Each point is reached from the start by the listed moves, each made once or not at all, plus a little noise. Say if it took an odd or an even number of moves. Then give how often each move was made.
(in the rows, 128 means zero)

Moves:
(1): [237 128 127 121 139 128]
(2): [129 166 154 138 116 137]
(3): [115  83 198 133 125 123]
Start: [139 152 113 139 146 130]
Points:
[140 186 140 144 128 141] -> odd (0, 1, 0)
[134 151 115 142 149 129] -> even (0, 0, 0)
[249 191 140 139 143 141] -> even (1, 1, 0)

Moves:
(1): [169 129 120 133 131 132 116 139 126 108 137 111]
(2): [126 160 107 134 135 126 126 106 120 128 136 115]
(3): [141 142 164 112 132 103 116 118 154 139 159 128]
(4): [140  86 141 192 129  96 144 138 163 101 136 112]
(5): [110 121 124 147 161 135 121 149 131 121 136 127]
(6): [142 140 167 154 108 154 126 132 132 126 135 134]
(7): [138 127 144 120 138 144 190 120 144 127 119 123]
(8): [109 154 139 139 124 113 119 164 122 116 118 147]
(9): [145 121 126 122 119 136 122 104 183 113 124 151]
Start: [147 127 152 133 143 118 124 172 117  97 141 123]
Points:
[179 188 147 144 158 126 162 184 116  68 134 102] -> even (1, 1, 0, 0, 0, 0, 1, 1, 0)
[172 192 192 160 125 152 173 162 174  69 130 153] -> odd (0, 1, 0, 0, 0, 1, 1, 1, 1)
[190 139 155 225 185 111 164 195 211   7 152 115] -> odd (1, 1, 0, 1, 1, 0, 1, 1, 1)
[174 156 182 222 180  53  97 215 158  42 198  90] -> even (1, 1, 1, 1, 1, 0, 0, 1, 0)
[174 204 210 149 123 110  94 154 192  80 176 162] -> odd (0, 1, 1, 0, 0, 1, 0, 1, 1)
[150 113 196 198 151  86 192 215 163  55 130 125] -> odd (0, 0, 0, 1, 0, 0, 1, 1, 0)
[176 174 149 159 185 136 148 183 174  48 138 134] -> even (1, 1, 0, 0, 1, 0, 1, 1, 1)
